Each row of a before or after table is a point. One or more steps were done to the points. Then noise was added and the rows were shuffled. The steps act on how far a point lies along the listed directions, d1 being the first. What was done? A step turns or swaps two directions, mirrors them in a line or flattens them onto one, adds a multiple of one to another, or multiplies one. Angles are multiples of 10 degrees, from the lower direction toward the higher: turns from -170 to 170, lines from 10 to 170 but not 90. Use the fewest steps. Two steps may share a direction if one is a turn and the other turns, adds or multiplies; they go together, in the order done. Otherwise the lowest direction goes first.
In the rows, zero is written as 128.

Directions:
(1): [151  88]
(2): [ 88 105]
Before (10 x 2)
[[131 151]
 [176 130]
 [189  87]
 [132 101]
 [ 73 133]
 [114 146]
 [189  87]
 [134 111]
 [147 122]
 [177 104]]
After (10 x 2)
[[120  99]
 [138 147]
 [169  67]
 [ 77 151]
 [170  89]
 [171 112]
 [123 147]
 [170  72]
 [143 113]
 [126 112]]
Steps: turn d1 and d2 by 20 degrees

Directions:
(1): [132  79 129 172]
(2): [131 146  68 149]
(3): [ 82  98 106  99]
(4): [ 81 154 145 162]
Before (13 x 4)
[[140 118 238  72]
 [ 96 157 128 139]
 [ 56 133 117 118]
 [101 163 134 142]
 [ 95 139 130 130]
 [ 96 133 154 148]
 [152  98 199 106]
 [156  80 118  89]
 [ 88 143 130 147]
 [153 144 115 113]
 [ 98 150 149 147]
 [107 153 123 133]
 [102 156 128 139]]
After (13 x 4)
[[111  96 124 142]
 [134 126 201  95]
 [109 162 134  67]
 [141  85 140 145]
 [123 107 117 157]
 [135  91 136 156]
 [121 117 120 159]
 [ 84  73 111 138]
 [128  88 113 152]
 [119 164 129 133]
 [125 101 122 162]
 [126 107 125 167]
 [111 119 248 108]]
Steps: turn d1 and d4 by -100 degrees

Directions:
(1): [131 115 196 146  95 144]
(2): [108  65 120  95 106 107]
(3): [ 75 170 145  94 116 111]
(4): [157 131 154 126 149  61]
(5): [ 87 120 116 191 123 102]
Before (14 x 6)
[[118 122 120  78 114 165]
 [153 112 157 127 120 131]
 [111 122 104  99 117 140]
 [113 103 108 146  97 158]
 [144 152 104 100 146 184]
 [126 109 159 131 123 149]
 [130 151 128 112 108 150]
 [120 120 154  83  84 166]
 [120  91 155 151 106 125]
 [ 48 165 126  99  86 126]
 [144 156 166 103 104 182]
 [ 78 249  34 126 189 122]
 [116 119  38 129 165  62]
 [138 119  74  75 156 153]]
After (14 x 6)
[[136 103 105  93 133 175]
 [ 71 235 118 139 136 179]
 [119 101 130 140 124 107]
 [113 105  93 141 109 145]
 [125 120 110  78 118 161]
 [156 162 129  92 132 161]
 [133 123 118  72 110 144]
 [101  99 111 148 110 108]
 [114 122 111 103 112 146]
 [149 148 108 110 140 187]
 [124 113 135 124 138 133]
 [156 115 139 123 135 119]
 [134 156 120 109 115 147]
 [ 52 166 121  80  96 125]]
Steps: flatten d1 and d4 onto the line at 70 degrees; turn d3 and d5 by -10 degrees

Directions:
(1): [ 85 176 147 140 186 138 108 136 162]
(2): [177 188 152 139  83 132 109 137 152]
Before (13 x 9)
[[134 129 147 116 119 143 129 148 122]
 [106  45  87  99 122 112 158 121  81]
 [134 173 139 117 121 149 118 146 156]
 [143 152 129 137 120 135 126 134 146]
 [167 189 157 134  79 133 104 140 151]
 [ 99  81  84 119 153 128 153 110 123]
 [134 121 107 110 122 107 132 134 113]
 [167 114 110 129  80 137 147 119 116]
 [146 216 167 138 123 160  84 141 166]
 [103 174 139 132 179 153 115 139 166]
 [118  78 119 121 138 129 124 112 127]
 [228 204 162 132   7 134  83 133 134]
 [103 133 134 137 184 135 118 127 141]]
After (13 x 9)
[[112 128 107 111 148 111 126 135 122]
 [105 121 138 133 160 140 106 121 153]
 [ 91 161 115 137 173 137 126 119 170]
 [105  84  97 127 144 138 156 115 110]
 [163   9  86  93  48 116 146 104  41]
 [156 172 150 144 126 138 106 135 149]
 [203 120 130 113  39 141 121 126 104]
 [182 177 143 126  89 144 120 138 154]
 [ 46 133 123 123 207 129 125 136 140]
 [161 127 123 106  79 145 138 138 125]
 [168  82 114 109  61 122 143 123  92]
 [149 119 118 129 108 129 140 127 127]
 [130 116 142 116 123 144 136 145 115]]
Steps: turn d1 and d2 by 90 degrees

Directions:
(1): [180 100  81 171 151 133  86 114 107 115 163]
(2): [126 144 148 134 147  60 120 176  88 162 160]
Before (9 x 11)
[[ 39 169 181  67 114 168 178 118 166 133 100]
 [185  73  45 150 150 164  68  83 113 113 178]
 [125 152 132  92 113 155 155 130 160  90 106]
 [193  87  65 174 164 165 100 101 107  78 140]
 [ 79 135 170  89 109 135 191 164 139 141 101]
 [185  88  68 215 185 104  87 117  82 120 194]
 [154 100 100 155 162 208  78  56 119  96 142]
 [195  83  51 166 142 181  92  98 122  88 143]
 [ 64 148 185 108  90 109 171 119 152 128 101]]
After (9 x 11)
[[114 126 147 150 113 106 131 107 125 122 139]
 [111 118 129 150 150 114 151 126 124 132 138]
 [116 117 130 128 144 212 104  60 138 102 117]
 [124 113 125 129 133 131 154 157 121 140 140]
 [106 136 131 121 150 158 121 112 131 124 153]
 [150 142 113 113 125 155 137 126 148  85 126]
 [138 119 111 131 136 170 146 108 137  83 100]
 [123 104  98  98 118 171 118  88 147 122 130]
 [138 108  91 123 116 186 135 104 148  99 100]]
Steps: flatten d1 and d2 onto the line at 100 degrees

Directions:
(1): [113 117  95  86 174  87  92  91 141  99 125 188  97 137]
(2): [159 148  50 127 114 133  87 147 139 101 131 102 149  70]
Before (8 x 14)
[[137 155  54 135 137 117  95 131 155  99 131 124 148  68]
 [139 143 120 148 113 139 108 136 138 128 131 115 137 108]
 [ 90  97 249 122 137 131 193  99 127 159 134 152  93 206]
 [139 135  94 128  95 146 116 143 127 136 123  98 136  96]
 [134 139  40 112 140 106  58 143 158  94 112 137 126  88]
 [156 149  79 150 108 141  87 139 140 106 134  75 163  75]
 [127 146  73 125 131 116  87 130 144  95 107 156 138  79]
 [155 138  49  82 139 110  52 120 140 100 112 121 130  83]]
After (8 x 14)
[[141 125  67  68 160  94  53 101 138 101 110 152 112 109]
 [152 136 190 176  60 193 182 169 125 161 141  36 164 121]
 [102 116 130 101 179  89  92  73 142 106 129 174 102 154]
 [118 133 141 131 141 119 110 110 139 128 127 157 115 140]
 [106 137  84 110 175  86  99  96 156  98 130 175 115 113]
 [119 130  55  98 161  90  63 126 156  91 107 163 108 111]
 [114 139  84 117 143 104  88 116 143  95 104 175 124  93]
 [106 114 129  96 139 111 120 102 126 134 115 162  94 145]]
Steps: swap d1 and d2

Directions:
(1): [ 96 152 142  93 126 120 147 142 127 115  32 156 141 147 151  67 181 114
 123 132]
(2): [151  75  89 132 129 101 100 143 131 139 119 138 158 195 113 104 122 150
 113  40]
Before (12 x 20)
[[130 124 136 129 129 129 128 135 104 121 132 135 129 137 129 128 125 147
  117 123]
 [101 164 142 113 141 135 142 126 129 109  85 144 130  99 145 113 164 113
  125 172]
 [130 138 120 120 125 132 127 125 132 119 128 133 134 122 127 133 126 122
  123 134]
 [115 117 118 121 124 118 123 134 133 128  97 139 143 154 126 107 136 122
  126 109]
 [121 117 120 124 132 115 132 136 116 136  95 145 135 138 137 115 142 130
  126 136]
 [119 151 128 121 127 131 123 124 125 123 107 129 131 128 130 118 124 125
  121 140]
 [ 89 167 155  89 126 119 148 145 122 104   7 158 146 145 158  58 197 110
  119 141]
 [141 114 113 129 126 125 107 122 115 138 117 124 150 139 138 114 131 134
  124 102]
 [133 110 129 124 128 136 122 129 137 146 146 118 119 129 126 139 109 137
  130 137]
 [134 134 133 133 133 137 130 118 128 137 151 127 120 121 126 136 113 127
  132 146]
 [118 156 153 130 129 155 145 119 128 122 146 111 101  96 118 154 131 120
  134 193]
 [128 107 113 137 127 118 118 132 121 128 132 114 121 141 116 134 119 136
  123 101]]
After (12 x 20)
[[153  92  92 150 144 118  99 126 132 131 166 125 147 144 109 147 111 148
  117  87]
 [105 140 134 120 125 126 136 132 120 118  97 121 114 123 130 118 142 121
  126 138]
 [120 126 140 115 126 137 132 128 133 140 126 122 116 118 136 131 123 130
  133 158]
 [129 134 128 122 123 131 118 123 114 132  93 128 144 126 147 107 146 127
  126 126]
 [116 115 117 123 123 119 121 133 132 128  98 138 144 154 124 107 136 122
  126 104]
 [145 118 125 151 130 146 123 117 128 133 190 102 109 121 100 172 102 140
  128 148]
 [134 131 115 130 127 128 111 123 126 130 130 123 135 142 120 128 108 134
  117 119]
 [131 104 111 130 132 111 123 136 116 141 111 141 137 148 131 122 131 137
  123 120]
 [130 138 133 133 134 137 133 118 128 137 148 128 120 119 130 136 116 126
  132 150]
 [133 133 116 123 126 131 124 124 132 120 135 132 136 125 125 135 123 123
  122 127]
 [127 130 140 126 129 131 133 136 104 120 125 135 127 133 133 124 128 144
  116 132]
 [164  65  85 141 129  94  82 145 126 137 125 135 170 212 106 106 118 160
  104  17]]
Steps: swap d1 and d2

Directions:
(1): [167  71 119 174 114  91 121 133  75 136 169 118  75  87  95 128 133 133
 144  70 111 160 127  83]
(2): [122 136 103 109 113  98 151 142 161 178  85  80 112  95  93 189 136 139
  96  86 140  52 138 126]
Before (11 x 24)
[[171  76 122 203 111 103  95 132  84 112 198 128 113 100 144  88 101 123
  178 123  91 191 117  98]
 [136 138  88 111 106  87 169 137 181 196  97  71  98  92  79 204 129 156
  103  47 141  39 149 127]
 [135 131 154 152 126 144 109 112  96  76 168 158 112 130 151  83 109 115
  156 128 106 186 119 104]
 [177 106 139 157 156 151 103 107  87  89 170 182 122 150 146  74 103 124
  170 120 109 198 114 132]
 [156 112 121 136 110 113 131 125 109 127 157 113  98 104 107 131 131 129
  130 103 115 139 114 124]
 [160 102 143 181 106  90 118 130  78 143 174 133  94  97 101 118 143 150
  147  85 108 139 118  99]
 [ 85 188 123  69 128 150 165 134 191 174  53 109 162 154 149 156 143 131
   75 163 139  47 148 177]
 [136 128 123 131 128 116 134 125 138 131 125 108  96 104 104 130 141 133
  123 116 140 104 129 129]
 [ 95 184 161  97 169 193 126  96 157  89 110 179 170 189 180  72 112 145
  137 216 138 152 127 170]
 [ 96 160 142  97 144 115 126 144 170 142  95 119 142 136 126 165 118 137
  121 103 137  60 127 128]
 [ 74 189 149  52 139 175 128 110 169  90  96 158 183 189 192  92 127  91
  132 218 144 121 133 132]]
After (11 x 24)
[[ 97 183 163 103 171 191 125  94 150  84 119 176 162 194 180  66 113 145
  148 216 138 157 128 169]
 [135 104 157 156 148 113 100 135  89 102 176 156 114 137 132 110 119 131
  170  97 113 158 113  92]
 [ 99 156 163  84 141 175 114 102 123  66 141 184 165 190 199  56 125  87
  160 217 128 182 128 121]
 [143 133 116 114 110 114 144 132 136 140 126  98 106 106 102 152 136 135
  113 105 125 102 113 142]
 [ 97 194 135  89 118 142 142 117 184 126  87 122 148 133 142 152 112 121
  107 133 135  75 129 141]
 [151  84 146 175 134 143 112 113  53  98 187 179 113 155 167  49 135 126
  159 145  89 227 129 113]
 [125 183 118  78 152 149 143 115 190 148  71 126 163 149 138 156 107 132
  105 127 144  63 128 187]
 [114 167  97 122 105  96 137 151 204 180  82  66 156 102 133 180 105 132
  104 135 133  34 136 151]
 [144 117 127 148 134 110 126 126 121 120 141 113  95 109 108 116 142 134
  131 118 141 124 123 122]
 [188  65 115 186 109  91 131 123  75 138 201 123  56  89  92 115 125 147
  162  42 105 176 133  76]
 [127 149 126 131 104  93 139 142 143 181 107  99 117 100  99 172 145 155
  111  94 127  51 127 131]]
Steps: mirror d1 and d2 in the line at 40 degrees

Directions:
(1): [131 134 125 187 166  91 117 104 133 130 152 160 160 132 141 169 108  92
  71 134  98 144 105 126 152 107 161 187 120 131 125 104 101 193 165 187
 116  73 108  64 113 122 107 188 194 107 152 114]
(2): [ 93 186 104  89  93  74  92 137 102 167 118 121 111 149 110 133 116 137
  78 141 156 125  70 142 116 169 161 153  52 154  96 123 169  88 141 109
 142 130 154  67 165 149 140 114  97 124 207 149]
(3): [104 144 162  90 138 189 166 142 179  64 134 137 111 143 170 145 120 179
 152  98 140 140 142 122 123 101 128 161  72 157 179 179 110 104 160 156
  69 147 197  94  85 115 121 150 128 112 178 140]
(4): [124 156 124 167 141 105 156 109  95 160 152  73 110 160 160  98 133 181
  98 139 130 112 120 141  88 115  66 202 194 165  99 154 146 168 153 157
 121 189 145 141 138  79  78 135  92 170 123 143]
(5): [ 90  91 136 175  88 128 126 124 141 147 145 170 137 153 175 165 154 118
 146  89 181 149  77 101 136 133 103  51 133 139 124 165 155 137 158 177
 131 140 148  80 187 167 139 159 108 150  55 171]
(6): [149 146  78 114 105  77 117 112  96 102 136  97 166 147 114 151 103 138
 131 123 164 105  94 152 122 107 130 100 153 114 126 180  55 121 112  54
  34 135 173 120 163 122 125 159 176 123  94  74]
Before (11 x 48)
[[143 126 124 121 130 138 122 131 123 144 122 121 114 115 119 107 133 136
  132 135 105 120 160 130 112 136 116 118 152 115 116 102 148 121 103 107
  158 142 104 169 115 122 140  92 106 133 102 133]
 [104 132 132 118 102 132 136 123 145 123 124 145 125 151 164 158 139 150
  146 108 154 144  96 113 130 117 120 107 104 152 146 162 131 113 138 151
  103 150 173  94 151 146 144 150 126 118 123 145]
 [118 159 129 144 151 102 112 124 107 174 129 121 108 131 121 111 118 132
   67 152  93 118 106 126 122 138 119 205 108 150  96 103 168 141 142 147
  171 128  91 127 116 116 105 111 107 134 203 139]
 [130 127 131 162 141 119 134 119 129 147 133 114 119 126 144 131 133 125
   90 143 114 123 127 134 113 123 118 166 140 141 127 122 140 146 146 155
  134 142 113 121 122 121 120 142 131 137 137 141]
 [125 135 140 114 111 139 137 128 128 131 130 101 117 135 140 124 130 152
  125 114 147 123 126 123 110 132 116 147 124 138 125 146 142 116 135 135
  117 145 161 124 127 128 125 124 115 136 141 137]
 [115 150 131 134 124 126 142 118 121 135 145  97 114 151 150 123 137 163
  103 128 140 132 109 135 119 117 105 181 139 160 121 159 152 135 156 145
  112 159 154  89 140 113 108 149 110 135 142 155]
 [102 147 129 128 124 119 141 133 106 157 125 107 109 146 142 110 137 159
  114 139 143 128 121 125 105 139 104 145 130 163 110 130 164 100 130 134
  152 159 137 134 143 130 129 103  80 142 151 163]
 [133 117 135 106 127 153 134 132 145  97 124 126 120 123 127 128 124 138
  153 115 137 133 151 118 124 127 120 116 108 124 145 141 110 119 119 107
  108 140 141 135 108 140 138 129 131 122 129 131]
 [111 151 130 146 143 114 124 123 129 125 142 113 130 141 144 133 125 135
   94 116 135 136 110 140 119 120 132 184 108 144 123 118 120 158 163 160
  123 128 137  94 117 119 108 156 144 130 171 136]
 [126 123 128 104 126 149 137 140 136  92 133 117 124 132 143 131 125 160
  153 110 153 129 114 129 129 123 120 117 127 131 142 169 110 113 126 111
   86 154 166 135 128 129 134 123 129 120 131 129]
 [104 133 110 103 103 115 129 121 136 127 121 117 141 139 124 135 127 140
  132  99 164 119 102 137 123 128 119  92 119 131 122 163 101 106 128 110
   82 149 175 105 160 133 145 139 136 127 111 114]]
After (11 x 48)
[[134 145  88 105 118 101 148 105 119  93 133  76 163 148 122 134 108 167
  139 100 162  99 112 156 110  90 101 115 169 124 131 199  35 125 119  69
    7 166 201 130 150  98 120 161 175 127  90  66]
 [113 108 146 161 124 138 127 129 148 150 128 149 114 123 150 145 144 109
  104 130 125 137 121 119 124 136 127 128 111 138 134 116 162 131 149 172
  159 131 109 105 132 149 140 139 121 133 129 161]
 [116  99 153 148 122 172 156 122 160  98 150 137 130 142 172 147 150 145
  153  97 146 150 125 113 143  96 103 119 147 142 155 175 131 139 155 165
   97 143 155  95 131 133 122 168 131 128  87 155]
 [115 135 122 117 109 117  94 139 123 176 113 147 105 118 114 117 137 115
  109 136 116 133 128 124 119 166 142 107 100 125 103  81 190 105 114 123
  197 124  97 126 139 153 158  85  87 129 134 160]
 [154 105 134 124 144 156 145 123 143  88 131 117 130 116 126 122 122 136
  159 121 124 129 169 120 124 111 107 120 149 113 146 139  87 142 111 103
  100 139 128 162  96 123 126 133 148 125 101 114]
 [156  99 123 126 141 154 154 128 134  66 146 107 148 129 148 135 122 156
  174 107 145 120 136 131 132  92 103 105 182 112 155 185  58 139 114  96
   47 153 164 167 119 109 123 143 166 121  79  95]
 [132 105 155 131 120 167 150 126 151 107 134 120 128 126 156 136 136 144
  150  99 142 130 144 111 123 116 111 121 140 128 146 153 124 127 136 150
  106 136 158 134 115 131 129 140 133 130 105 132]
 [110 109 154 154 142 162 142 128 163  96 142 142 135 131 162 147 139 126
  139  91 139 151 131 120 134 105 126 135 112 131 151 132 110 157 161 177
  118 123 137 107 106 134 120 163 150 126 125 141]
 [146 127 138 135 144 156 179 110 144  90 137 104 130 146 173 131 131 179
  163 116 119 126 151 122 115  74  82 156 179 147 163 174  83 149 128 147
   66 172 170 156 104  91 107 157 147 126  99 110]
 [ 73 117 176 136 127 167 110 150 171 161 119 201  95 121 151 145 142 108
  106 113 114 158 101  85 151 158 141 133  31 155 128  98 216 111 164 207
  214 103  95  81 116 175 145 111  82 122 203 195]
 [ 85 119 159 133 125 162 150 142 147 138 125 150 106 139 165 129 149 148
  135 117 140 151 132 103 122 135 111 120 100 164 137 130 176  98 145 176
  163 143 137 113 130 151 141 112  81 133 144 185]]
Steps: multiply d1 by 0.7; multiply d3 by 2; turn d2 and d3 by 60 degrees; swap d4 and d5; multiply d6 by 2.5
